Every row gives one point. The points of each table are mixes of a few directions, plus a little noise. Count the directions of each table, and those that both share. Where both have some left over, give the other angles between the two spaces (their principal angles), to ten degrees, smallest first.

First (4 x 3):
-0.89  0.53  0.27
0.51  -0.30  -0.16
-0.12  0.08  0.04
0.50  -0.30  -0.15
Second:
-0.31  -0.29  0.21
0.11  -0.12  -0.18
-0.25  0.73  0.51
-0.07  0.26  0.17
0.55  -0.58  -0.71
Directions: first 1, second 2, shared 0; angles 30

First, 8 rows:
-0.81  0.80  0.47  0.30  -0.09  0.39  -0.31  0.28
-0.56  0.47  0.37  0.50  0.13  0.65  -0.14  0.26
0.87  -0.82  -0.33  -0.66  -0.06  -0.13  0.12  -0.53
0.70  -0.70  -0.48  -0.12  0.14  -0.45  0.36  -0.15
-0.46  0.56  0.28  -0.32  -0.35  -0.15  -0.35  -0.01
0.44  -0.46  -0.45  0.21  0.22  -0.53  0.41  0.11
-0.38  0.39  0.30  0.01  -0.10  0.34  -0.25  0.03
0.20  -0.23  -0.17  0.08  0.10  -0.12  0.16  0.01
Second:
0.08  0.03  0.45  -0.43  -0.23  0.34  -0.39  -0.39
0.08  0.13  1.05  -0.95  -0.54  0.93  -0.93  -0.90
0.51  -0.39  -0.17  0.00  0.02  -0.81  0.19  -0.07
-0.24  0.12  -0.24  0.29  0.16  0.04  0.20  0.30
-0.13  0.05  -0.21  0.23  0.12  -0.03  0.17  0.24
0.13  -0.16  -0.43  0.34  0.19  -0.56  0.39  0.30
-0.15  0.12  0.13  -0.08  -0.06  0.32  -0.13  -0.04
-0.29  0.09  -0.59  0.61  0.33  -0.22  0.49  0.60
Directions: first 3, second 2, shared 1; angles 30
